Rows are points. Examples show where two turns around zero, p and q, send a point. Write where each new point lands after one turn and then the other. Backwards means that the second turn is done in reverse. Each puzzle has new turns, and all numbers are rounded.

Turn p:
[-12 -11] -> [ 13 -10]
[-15  55] -> [-51 -25]
[-1  2] -> [-2 -1]
[ 28 -46] -> [40 36]
Turn q:
[-50  27] -> [ -6 -57]
[-3 23] -> [-20 -12]
[ 24 -23] -> [12 31]
[ 30 -27] -> [13 38]
Where do these land?
p, then q: [45 19] -> [-28 -40]
q, then p: [27 -4] -> [-25 -11]
q, then p: [-32 -16] -> [18 31]
p, then q: [11 23] -> [  3 -25]
p, then q backwards: [-51 -22] -> [-55 -11]

Turn p:
[-28  26 -25] -> [ 14  -5 -43]
[-18  30  -6] -> [ 14  12 -30]
[ 52 -13  38] -> [ 3 22 62]
[ -2 -19 -39] -> [  2 -43  -7]
[-35   1 -14] -> [-13  -9 -34]
[ 31 -25  46] -> [-20  23  53]
Turn q:
[-17  11   9] -> [-8 20 -5]
[ 11 -17 -49] -> [ 42 -28 -15]
[ 24 -58  41] -> [-53 -53   1]
[-1 43 17] -> [-3 37 27]
[-18  21 -17] -> [20 24 -8]
Where do these land?
p, then q: [-14  21 -24] -> [ 28 -21   1]
p, then q: [ 16  17 -15] -> [  2 -19  20]
p, then q: [ -4 -38 -33] -> [-19 -29 -37]
q, then p: [ 3 -1 72] -> [-41  28 -52]

Turn p:
[-31   9  -6 -16] -> [-35   9  -3   1]
[ -3  29  -3 -22] -> [-17  12  -2  30]
[ -3 -19 -17  -7] -> [ -1   6 -21 -16]
[ 16  -4  21 -25] -> [14 31 11  6]
[ 13 -20  24  -3] -> [ 21  15  16 -14]
[ 11  31 -45  56] -> [  5 -71 -27  23]
[ -3 -26  26  18] -> [ 13  -4  24 -30]
Turn q:
[-76 -23  -5  24] -> [-30  47  59 -18]
[-11  11  32  11] -> [22 30  0  3]
[  9   1 -19  17] -> [-23  -1 -13   5]
[16 15 -9 -4] -> [  0 -11 -21  -6]
[ 22 -10  22   6] -> [15  0 -7 29]
[ 19   7 -23 -32] -> [  1 -40 -11 -16]
[ 23   0   3 -22] -> [ 16 -26  -9   4]
Where do these land?
q, then p: [20  2 -3  8] -> [ -2 -15 -14  -8]
p, then q: [ 16 -34  -4  -5] -> [  6 -31 -19 -11]
q, then p backwards: [-15   1 -19  23] -> [-27   0   1 -19]
q, then p: [-27  53  12 -45] -> [ 23  60 -25  31]
q, then p: [  5 -22  14  18] -> [  3 -28  16   2]

Turn p:
[ -3 -16   0  33   9 -13] -> [-11  26  -8   8 -17  19]
[-31 -10  15   4 -25 -14] -> [-30  17  26 -10  12   3]
[  1 -39   7  14  -5  -4] -> [ 4 33 15 16 -1 14]
[-47  18 -19 -31   8  10] -> [ -2 -26   1 -45  32  17]
[ 27   8  13 -12  24  -6] -> [  7 -15 -22  29   6  -7]
[31 52  6 -8 10 29] -> [ 15 -30 -36  -6  -7 -47]
[ 27  28 -42 -26  12 -30] -> [  8 -63  -4  13 -23  16]
[ -6 -41  20  26 -32  28] -> [ 10  59  27  -5  -1 -15]
Turn q:
[  2 -21 -25  -4  27  -7] -> [ 37  -9   2 -14   9  10]
[ -5   5  23  38 -11 -25] -> [ -2  -1  -9  25  -8 -45]
[ 7 36 27  2 -2  5] -> [-29  23 -14  -7 -17 -14]
[-40 -10  23 -10  -3 -22] -> [ 5 28  0 30 32 -9]
[  9 -13  23   5 -35   8] -> [-32 -13  23  13   5 -15]
[ 15 -15 -26 -20  61 -12] -> [ 52   4  -8 -48  13  12]
[  6   5 -18  -3  -5 -24] -> [  5 -17 -24   0  10   0]
[  6  14 -26  -7 -31  76] -> [-36 -14  29   1 -44  58]
Where do these land?
q, then p: [-18 -26  -1  -1 -26  -6] -> [ -5  31 -24   8  -3   8]
p, then q: [-33  20 -14 -25  24  -4] -> [ 25   7  28 -18  14  31]
q, then p backwards: [ 22 -33  19  25  -2  32] -> [  6   3 -15 -11 -56  -6]
q, then p backwards: [-34  27 -50   5   8 -26] -> [ 29 -10 -13   7  63   5]
q, then p: [ 15  21  -9 -26  33 -35] -> [ 32 -48  -4  -1  -2  19]
q, then p: [ 17  -4  42  23 -28  23] -> [-54  16  17  -3  20   4]
p, then q: [ -5   8  -1   0  18 -20] -> [13 -2 14 12 -8 15]
p, then q backwards: [ 37 -14  14  -1 -27  35] -> [-16 -20  25  39  28 -12]

Turn p:
[  8  16   9   3  47 -31] -> [-11 -10 -47  34   3  -2]
[  6   6 -18  41 -17  33] -> [-12 -11  14 -37   2  41]
[ 58 -32  75  -8 -35 -14] -> [ 30 -68  37  17  49 -44]
[ 10 -22 -14 -29   9 -28] -> [  1  -2   6  33 -29 -23]
[-18  19 -24 -26  10  21] -> [ -8  30 -16 -24 -24 -12]
[-23 -25   9  39 -15  45] -> [-28  12  38 -27  34  28]
[-40  38 -37 -20   1 -26] -> [ 27  49 -32   4 -35  12]
Turn q:
[ 35  18  -6  22 -17 -49] -> [ 19 -30  -2 -16 -39  42]
[ -1  43   9  25 -42  27] -> [-28  39  17  11 -42  22]
[-31 -50 -24  -7  41  32] -> [  4   5  -8 -13  37 -72]
[-2 32 -4 -7 17 28] -> [-38  19 -13 -10   8   4]
[-40 -16 -31 -38  -7  -1] -> [  7   7  41 -20  43 -16]
[ 21 -19  51  19   7 -72] -> [ 67 -32 -35  26 -11  38]
[ 19  -9   4 -13   1  36] -> [-32  -9   0  21   3 -19]
Where do these land?
q, then p backwards: [28 -7 -6 29 54 22] -> [ 26  36   2 -29  46  11]
q, then p: [-10 -44  15 -11 -51 -14] -> [  0 -52   5  12  47   9]
p, then q: [-52  12  14 -50 -11  -6] -> [-13 -12 -18 -30 -14  63]
p, then q: [  2  10 -15  56  18  10] -> [-27  27  10   2  16 -45]
p, then q: [40 36 29 38 38  7] -> [  6 -15   9 -34  28 -66]
q, then p: [ 12 -12 -23 -16 -37  20] -> [12  9 12 20 45 -7]
q, then p: [-20   5 -14 -46 -12 -39] -> [-41 -15 -14  -5  24 -41]

Turn p:
[  7 -24 -10 -12 -18  27 -12  -3] -> [-24  -6   2   2  24  12 -25  -9]
[-13   5   7   8  -2   8   8   0] -> [  1  -6   2 -12  -4  10   7  10]
[-10  12   4 -16  16 -18 -15  10] -> [  2   9 -25   2   1 -19  18   2]
[  6  -7  16  -2   0 -17  13   3] -> [22  7 -4 -9 -7 -2 -7 -8]
[ -9   9 -11  26   1   6   9   3] -> [ -4 -17  19  -3 -14   1  12   8]
[ -2  -5  12  18  -7   1 -24   7] -> [ -8   4  11 -16  12  -2  16 -17]
[ 23  16 -13 -20   1   6   1   6] -> [-16  18  -5  17 -10 -10 -16   9]
[ -6   1   3   5  -9 -15   2  -7] -> [ 10  -2  -3   1  -7   8   8 -12]
[-17 -22  -1  -9  20 -17  17  -3] -> [ 30 -21 -17   2   6  -9  -5   5]
[ 21  15  -7   2  -1  19   0 -15] -> [-12  15  19  17  -1  10  -6  12]
Turn q:
[ -1 -17  -8  -9  -4 -12  -7  -7] -> [ -6   0  -5   0 -12   7 -19   9]
[-9  4 -5 -9  8 -1 -4 -9] -> [  0   5 -11 -12  -8   4   2   0]
[  8 -12  -2  14  -9 -10  -8   6] -> [  0 -13   5  17   1   9 -11   4]
[ -4 -16   9   6   8  -7  -7  12] -> [ 7 -7 12  0  0 13 -2 16]
[15  5 -6 -5 14  2  0 -8] -> [ 11   1 -15   1  -5 -13   2   4]
[ -2  76  -9 -11   2  -3   0   6] -> [ 26  27 -28  -7  21   1  21 -54]
[-3 -6 19  6 -8  3 39 -3] -> [-24   7  12  -1  28 -15   7  13]
[ 0 -7 15 -3 -3  8  7  3] -> [-3 -2 15 -7  6 -8 -1  5]
[  2   2   2  -1  -5   7 -16 -12] -> [  0 -15  -5  -7  -9  -3  -4 -10]
[ -9 -13  -8  14   3   5  -2  -2] -> [-10  -8   3   7 -11   8   9   8]
[  2 -16  -8  -3  -6   9  -1  14] -> [ -2   4  17  10 -14  -2  -5   3]
Where do these land?
q, then p: [  1   1   6 -23 -16  -9   7 -17] -> [ -8   1 -21  15  10  -6  19  -3]
q, then p: [ 5 -4 -2 23  6 -7 -3  3] -> [  1 -12  18 -10   2  -7  -8   2]
p, then q: [-13  -6   1   8  -4  12 -10 -10] -> [-2  4  7 -9 -5 -7 13 15]
p, then q backwards: [ -7  10 -26   5  -4   2 -14 -10] -> [ -3  -5 -11  28 -10   8   6  -1]
p, then q backwards: [ 19   2   1 -12 -13  14  15  38] -> [ -3 -20  -3 -37 -16   1   0 -22]
p, then q: [  0 -21 -19  10  -5   2  22  -8] -> [  1 -29  14   0 -11  -2 -12  12]
q, then p: [ 16   6   2  -1  -9  17  15 -11] -> [ 22  -7  -8   8  -7  -4  13 -11]
p, then q: [-10   5  10  12   9 -23   1  13] -> [ -8  14  -9   8  11 -13 -20   4]
p, then q: [-13   3  18  -4  24 -12 -13  11] -> [  8  29 -15  12   9  -4  -6  10]
q, then p: [  8  -6  22 -12  -1   4 -20  -7] -> [  2  12 -13   4  19  -7 -13 -17]
p, then q: [ -6  11 -12  -6  14   0  -1  -2] -> [-3  5  6 17  6 11  4  5]

Turn p:
[-18   7 -19  40  32 -15  -2   7 -29] -> [-24  39  -4 -11 -11  14  37   8 -23]
[ -8 -19 -24 -14 -27   2  -7   8  16] -> [ 22  11 -11 -15   4  -3 -20 -20  23]
[-13 -15  -7   2  24 -34 -18  24 -15] -> [-20  27  -6   5  14  18  15 -33 -15]
[ -6 -10  28  -2 -23   6  14 -26  25] -> [ -4 -34 -11  -2 -18   4 -33  10  12]
[ -9  -7 -19 -21 -13  -2 -16  34  -1] -> [ 19  11  -4 -10  25   2   8 -31  16]
[ 25 -23   1 -17 -15  29  20  -5  27] -> [ 20 -10   2   4  19  -8 -43  23  18]
[ 15  27  10  20   4 -13  10   6 -10] -> [-18  -3  31   2  -9   4  20  10  -1]
[ 11  24  25  15  11  26 -12   1  -9] -> [-11 -18  -1  17   3 -14  30  26   5]
[-13  19   3 -15  14  -3   5  -5  14] -> [ -5 -18   1 -16   4 -14   0  -6 -19]
[ 12   7 -13  18  17 -15 -19 -16 -17] -> [-12  26   5  18 -20 -12  15  -1 -14]
[  3 -10  16 -27 -24  19  25 -26  -1] -> [ 32 -32  -2   6  -9   9 -29  15  -2]
Turn q:
[ 11  22  28  12   3 -18 -12  -6  -3] -> [-11 -26  -3 -15  18   1 -14 -18  12]
[ 20   9 -16   3   2  32   8 -33  14] -> [ -8 -16  30  19  -3  23  26   1 -18]
[-19 -22  -8 -15 -19 -13   3 -30  26] -> [-27  19 -19  -4 -24   7  15 -10 -29]
[ 22  14 -12   2  -1 -14  13  -7   1] -> [ -7 -20  -2  18  11 -14   8  -4  -8]
[-13  -7 -16   4  37 -17 -34  24 -19] -> [ 17  26   6 -31  26 -30  12   6  23]
[-31  -4 -19   1  28  19  19   3  21] -> [-19  31  26   4  -1  -1  -1  35 -10]
[-31  27  23   0 -17  13 -26  17  -9] -> [  7  17  16 -11  -6   9 -38 -30  24]
[ 12 -19 -26 -26  -7  17  15   9 -10] -> [ 27  15  -9  30  -6   3  18  13 -11]
[ 19 -27  -6 -13  -6 -10  -1  14  13] -> [ 21   0 -22  -5  -2  -7   6   8 -26]
[ -2   4  35  -2   0   9  14  16 -29] -> [ 10  -7 -14   7   4  19 -26  10  33]
[ 12   3  17  34 -18 -18   1  -8  -5] -> [-11 -38  -8 -11 -15 -10  -6  -9  12]
Where do these land?
q, then p: [-35   4   2  33  12  -1  -4   0 -12] -> [-11 -32  -6 -18   6  -7 -10 -29  10]
q, then p: [ 24  11  12  -4   3  -2  -6  -6 -31] -> [-11  14  -7   0   9 -13 -30  19  -6]
p, then q: [  9 -13 -27 -16 -28   6  -1   4 -18] -> [  8 -37  12   5  16   9   4 -11 -19]
p, then q: [ -2 -10   0  -7   2  23  51  -7   7] -> [ 51  12  -3 -12  19   7  -5   2   2]
q, then p: [-18 -17  17   5  15  -2  -9 -13  20] -> [ 27 -18  -9 -11  15  -1  11 -12  -9]
p, then q: [ 10  14  12  17 -20  20  -6   6 -16] -> [  1 -13  -2   4 -14  -6 -21  23 -22]
p, then q: [ 11 -12   2  13   6 -18   1  11  10] -> [-14  12  16 -12   1   8 -11  -7   7]
q, then p: [ 17  20   4 -76   1  -8 -20  35   7] -> [ -8  33  18  36 -12 -44  33  27 -39]
q, then p: [-14  -6 -32  32  14   3 -10 -16  20] -> [  0 -38  10  -9  -1  37   0 -16  -7]
q, then p: [ -3  11  10   3  -5 -21   5 -14  12] -> [  5   7 -23  -8 -11   5   1 -10 -12]

Turn p:
[ 15 -18  -2 -22 -48  28  41  23 -10  50  34] -> [-20 -60  33 -28  18  11 -31  35  -1 -24 -32]
[ 24  11 -20  -7  24  -9 -34   0 -26 -23   6] -> [ -3 -10 -30  11 -24 -13  16 -40  18 -10   5]
[-11  43 -34  26 -54   7  -6 -17   9  32 -38] -> [  5  19  -9   1 -21  50 -31  52  31 -25  32]
[ 38 -36  21 -24  31 -12   1  10 -24  10 -43] -> [-25 -19 -15 -28 -34   3  13 -25 -52  29   1]
[-21  44  27  27 -34  -7 -47 -35 -44 -30 -42] -> [ 16  46  -3 -13 -13  36  34 -18  11 -46  73]
[-26   4   4 -37  14 -27  -9 -25   0  -7  24] -> [ 14   7 -34   2  39 -24  -5 -16 -15 -15   2]
[-12 -28  -3  25 -12 -17  33 -39  13 -21  33] -> [  4   7  14  28  59  31  -3 -16   4  16 -16]
[-32  28 -26  27  33  25 -41 -14 -30  49 -25] -> [ 50 -29 -29  15 -35  -1  12  34  11   4  60]
[  1 -35 -25 -43  11  48  41  17  25 -25  33] -> [-14 -23  16  39  11 -26   6  16 -25 -12 -78]
[ 31   7  43  11  28  -6 -26  -5  19  10 -12] -> [  8  14  18 -10 -28 -20 -22 -33 -17  25  28]
[ -3  23  14  15  25 -23  38  49  34 -27  12] -> [ 13  40  15 -25   1 -28   6   0  27  37 -50]
[ -5 -42   2   1 -18  -9   8  35  33 -17  18] -> [-47   8  22   6  27 -20   4  12   7  21 -24]
Turn q:
[-29   3   4  -2  40  23 -19  -1  -2  -4  16] -> [ 26 -13  14   4  16  11 -10 -17 -25 -19  29]
[ 19 -25  28  -5  12  -2  -5   0  18   9   1] -> [ 19  12 -21 -26  10 -20  -3   3   7 -13   1]
[ -3   3 -15  -7 -42   4 -20  14  10  16 -22] -> [  6 -16   9 -16 -28  12  -8   2  17  30 -27]
[ 2 29 44 21 -4 13 10 13 -2  7 -9] -> [ 10  -8 -19  21  16 -18 -23   8 -22  -1 -35]
[-19  -2  18 -30  -8  -5  13  49 -22 -12 -40] -> [ 11 -14  37  -1  29 -34  17   0  -3  42 -27]
[ 30   4  31  -1  -9 -19 -15 -49 -58  -7  52] -> [-23   8 -28   6  28  37  44  -9   3 -68 -31]
[ -8 -25 -48  25 -38  42  39 -56 -28  45 -16] -> [-35 -15 -66  16  -8  59   9 -19  18  61  23]
[ 26   3 -48 -52 -39 -21  35  12  17  31  29] -> [  2  19  11   5 -22  28  30  66  59  24   7]
[-30 -16  34  30 -55 -35  21  58  41  17 -10] -> [ 40   6 -15   9 -60 -58  20  17 -16  41 -43]
[ 14  -6 -21  23  55  24 -35  19   4 -76   0] -> [-15 -10  46   9   7 -37 -38 -55  11 -46  39]
[  0  19   1  30  62 -21 -26 -19  -2   2  -5] -> [-26 -14   1 -19   5  -8 -21   3 -48 -42  29]
[ -1  13 -29 -32  26  -4   0 -40  25 -30   3] -> [-18  45  32 -10   6  28 -18  -1   1 -10  34]
Where do these land?
q, then p: [-23  -9 -37 -47  -4 -13 -22  -3 -47 -40 -32] -> [ 46   4  31 -16  31  -9  -8   7 -72   3   5]
q, then p: [-43 -16  12   6  36   1   8 -32  36  22  -6] -> [ 14 -52 -18 -10  -5  -1  -5 -26  26 -42  -5]
p, then q: [-39 -33  27  22  11 -12  13  37  21 -23 -11] -> [  9 -10  -8  13  25 -13  10  60 -39  18  -1]
p, then q: [ 42  11  32  38 -15  38   6 -23 -14  30  -5] -> [ 40   9 -35  -6  20  11  -1 -34  26 -26 -41]
p, then q backwards: [ 17  45  -2  30  25  -3  35  26  46 -17 -17] -> [ -3   3   8 -27 -63  -3   6   8  57 -14 -12]
p, then q backwards: [-14  11 -23  33 -19 -38  13 -17 -43  28 -20] -> [  8 -22 -24 -30  -1  28  -5 -35  -7  54  14]
p, then q: [ 18  17  23 -31  39 -48 -40 -33 -41  37  35] -> [-31  28   1 -43  -6  49  38  -6  35 -46  46]
q, then p: [ 14 -52 -42 -26  22  29 -14  20  28 -19  -8] -> [ -3   6  12  12  36 -39 -66 -29  -8  -6  -5]
p, then q backwards: [32 -6 44  1  3 14 53 17 -2 22 14] -> [-26  21   7 -27  -9  -7 -53  18   0  -1 -43]
q, then p: [ 11  16 -18  22 -32  27   5 -14  31 -39  25] -> [  4  37  25  29  -8  15 -18   6  32 -17  37]
q, then p: [-26  26 -25  -8 -31  32 -40  25   9  -6  46] -> [-33   8  72  19 -21  23 -10 -18 -13  -6  15]
q, then p: [ 11 -10  10 -39 -36 -28 -16  -1 -24   5 -21] -> [  6  17  -8 -21 -16   0  -8  31 -51   3 -22]
